Each row of a before or after table is a point. One or more steps were done to the points. Then noise was added and the rows were shuffled. The steps act on columns, c1 being the first. What was done? A step turns or swaps two columns, mirrors them in a line or flattens them onto one, adds a multiple of one to another, or multiplies or shifts one. Angles are multiples of 10 degrees, from the lower column toward the higher: turns from -170 to 170, lines from 10 to 170 but not 90. Use the fewest steps. Two steps may share a column if one is a turn and the other turns, adds or multiplies; they go together, in the order done. Otherwise the lowest column goes first.
(in the rows, 128 means zero)

Before (13 x 3):
[[109  98 141]
 [ 96 173  88]
 [142 146  85]
 [ 81 200  89]
 [152 152 137]
 [ 66 148 127]
 [133 176  94]
 [142  66 119]
 [132 161 142]
 [150 161  58]
 [117 149 147]
 [120  70  96]
 [161  86  99]]
After (13 x 3):
[[174  87  83]
 [137 145  58]
 [117 175  74]
 [143 149 141]
 [ 59 200  65]
 [162  65 115]
 [ 62 147 129]
 [121 161 151]
 [137 161  14]
 [118  97 147]
 [112 150 161]
 [ 85 174  61]
 [137  70  76]]
Steps: add -0.3 times c2 to c1; multiply c3 by 1.6

Before (14 x 9):
[[109 144 136 144 141 143 116 152 137]
 [130 114 127 111 118 148 113 155 153]
 [135 134 115 249 133 138 135 152 141]
 [141 142 128 147  79 127 133 151 146]
 [ 40 137  82 111 136 129 119 109 144]
 [ 93 128 119 115 136 123 137 142 162]
 [135 112 138 126 117 153 114 132 131]
 [141 117 140 118 134  92 140 154 113]
 [119 150  96 150 132 146 128 148 136]
 [116 104 128 120 128 140  50 148 145]
 [137 104 111 150 136 139 113 126 144]
 [145 147 146 123  74 151 128 145 143]
 [131  87 138 175 126 152 128 136 133]
 [142 144 145 127 139  81 140 117 141]]
After (14 x 9):
[[132 113 111 151 117 109 114 106 112]
 [125 105 131 128 135 117 117 153 104]
 [126 125 107 141 140  72 138 112  95]
 [127 104 114 143 125 113  49 119 119]
 [140 147 102 141  68 125 130 125 127]
 [139 138 112 157  75 102 132 143 118]
 [127 112 123 130 114 145 115 127 130]
 [130 114 128 153 136 114 141 115 151]
 [126 138 147 107 152 108 122 119  85]
 [126 134 126 173 132 115 136 245 109]
 [127 144 108 116 136  57 141 123 133]
 [125 152 145 151 134 136 128 150  97]
 [129  86 119 145 121 143 126 171 130]
 [128 146 119 148 147 131 114 142 128]]
Steps: flatten c1 and c5 onto the line at 100 degrees; add -1.5 times c9 to c6; turn c3 and c9 by 130 degrees; mirror c4 and c8 in the line at 40 degrees

Before (14 x 14):
[[ 76  83 112 134 167 173 130 183  80 127 201  98 100  86]
 [123  50 155  89 136 150 193 153  96 120 130 154 126 147]
 [128 128 148 205 126  93 112  94  68 179 132 113 151 117]
 [103 123 125 181 118 137 130 151 112  77 127 185 121 122]
 [ 95 121  95 198 138 165 191 120  79 145 141 109 178 131]
 [129 139  84 168 196 126 118  93  79 138 147 136 141 119]
 [128  81 123 130 128 143 188 103 125  90  81  95  90  79]
 [179 127 151 196 104  83 166 155  96 125 167 120 169 125]
 [108 105 113  95 117 164 137 121  71 149 136 104 163 111]
 [101 147 139 159 158 131 122 122 109 124 112  65 133 158]
 [130 188 140 119 116 128 100 178  97 139 107 125   7 139]
 [108  45  73 214 100 113 156 193  85  91 129 150 169 119]
 [ 63 141  98 115 115 136 195 193 172 129  91 160 106 118]
 [139 100 126 117  97 171 152 171 160 162 125 180 125 156]]
After (14 x 14):
[[123 120  93 152  97 139 195 127 137  50 127 154 171 131]
 [100 124 106 113 109 148 123 114 159 145 144  64  90 153]
 [108 149 102 181  72 105 138 135 117 106 120 106 148 119]
 [140 162 101 132 160  94 151 127  98 100 132 179 140 131]
 [103  77 111  88 112 135 131 136 118 124 129 186  72 111]
 [127 180 141  98  68 167 114 124 126 127 125 113  30 133]
 [ 62 129 114 117 172 135 195 149 117 141 166 161 155  93]
 [ 94 146 107 126  78  96 191 125 138 121 116 110  25 132]
 [129 139 159 114  79  95 118 123 196 139 110 135  78 136]
 [180 124 169 119  97 146 168 135 103 128  90 119  31 113]
 [107  91 166 107  86 105 156 149 101  44 128 150  11  92]
 [128  89 120  93 126 114 187 143 128  81 175  95 145 102]
 [ 76 126  79 101  81 116 129 161 166  84  55  97 136  73]
 [131 140 121  29  97 136  99 136 116 188 150 124 199 114]]
Steps: add -0.7 times c1 to c3; turn c3 and c6 by 130 degrees; swap c2 and c10; multiply c4 by 1.3; turn c4 and c13 by -120 degrees; swap c5 and c9; flatten c8 and c14 onto the line at 120 degrees; multiply c11 by -1

Before (10 x 24):
[[187  81  78  61 127  85  91 104  85 155  83 140 111 158 163  97  93  71
  106 147 137 108  79 109]
 [227 154 109 119 130  41 190  56 144  97 160  75 124 176  94 139  84 185
  122  94 140 116 175 126]
 [158  92 130 125 127 104  90 155 155  85  85 144 111 190 185  90 146 133
   81 140  63 115 131 137]
 [153 120 100 148 151  67 216  93  79 131 170 111 140 141 127 140 119 122
  105 123 141 136 162 132]
 [135 189  71 119 124  51 169 101 166 127 156 109 129 133 105 148 142 104
  102 106 145 152 197 113]
 [ 80 128 139 137 115 194 174 195 192 242 142 207  97 166 133  91 100 115
  169 108  82 144  57  98]
 [ 42 162 198 108 154 186 140 195 122 231 138 203 145 154  89 146 108 107
  141  57 140 186  69 148]
 [150 209 115 134 146  72 188  80 154 116 125  56 133 121 131 133 132 198
  101 136 144  74 175 149]
 [136  86 134 127 121  61  58 108 102  91  60  97 182 164 125  89  99  65
  100 176 112  98  94  81]
 [111  76 118  99 103 141 105 138 155 116  96 126 148 221 175  65  90  84
   77 140 136 107  70 136]]
After (10 x 24):
[[ 81 130 141 201 136 195 173 195 192 240 155 236  96 155 133  89 133 110
  171 162  79 147  57  92]
 [149 205 110  78 133  68 191  82 155 118 119  25 135 122 134 132 116 197
  101 110 149  74 177 153]
 [129  86 134  98 139  59  50  93 105 102 116  83 181 169 128  90 188  59
  102 130 113 105  95  86]
 [188  79  83  87 146  83  92  97  74 153 115 173 108 160 164  89 156  72
  106 132 136 109  83 104]
 [155 122 101 135 151  70 225 113  79 134 123 100 144 143 134 128 119 123
  104 124 142 139 169 127]
 [104  75 122 106 131 142 103 121 165 117 122 142 151 218 172  66 158  88
   79 171 133 101  66 134]
 [168  92 129 137 117 108  91 143 155  89 132 158 123 194 191  84 130 134
   77 108  62 112 127 133]
 [137 191  77 106 120  47 171 116 166 121 120 104 130 132 105 150 108 106
   97 137 156 159 202 116]
 [222 155 109  72 162  40 187  72 147  98 111  63 121 182  97 139 117 185
  126 173 143 122 164 137]
 [ 43 162 208 171 159 187 141 195 124 235 147 243 143 161  85 149  66 108
  135 168 147 190  72 146]]
Steps: multiply c12 by 1.6; turn c4 and c12 by -30 degrees; turn c5 and c17 by 40 degrees; turn c17 and c20 by -120 degrees; flatten c8 and c11 onto the line at 20 degrees
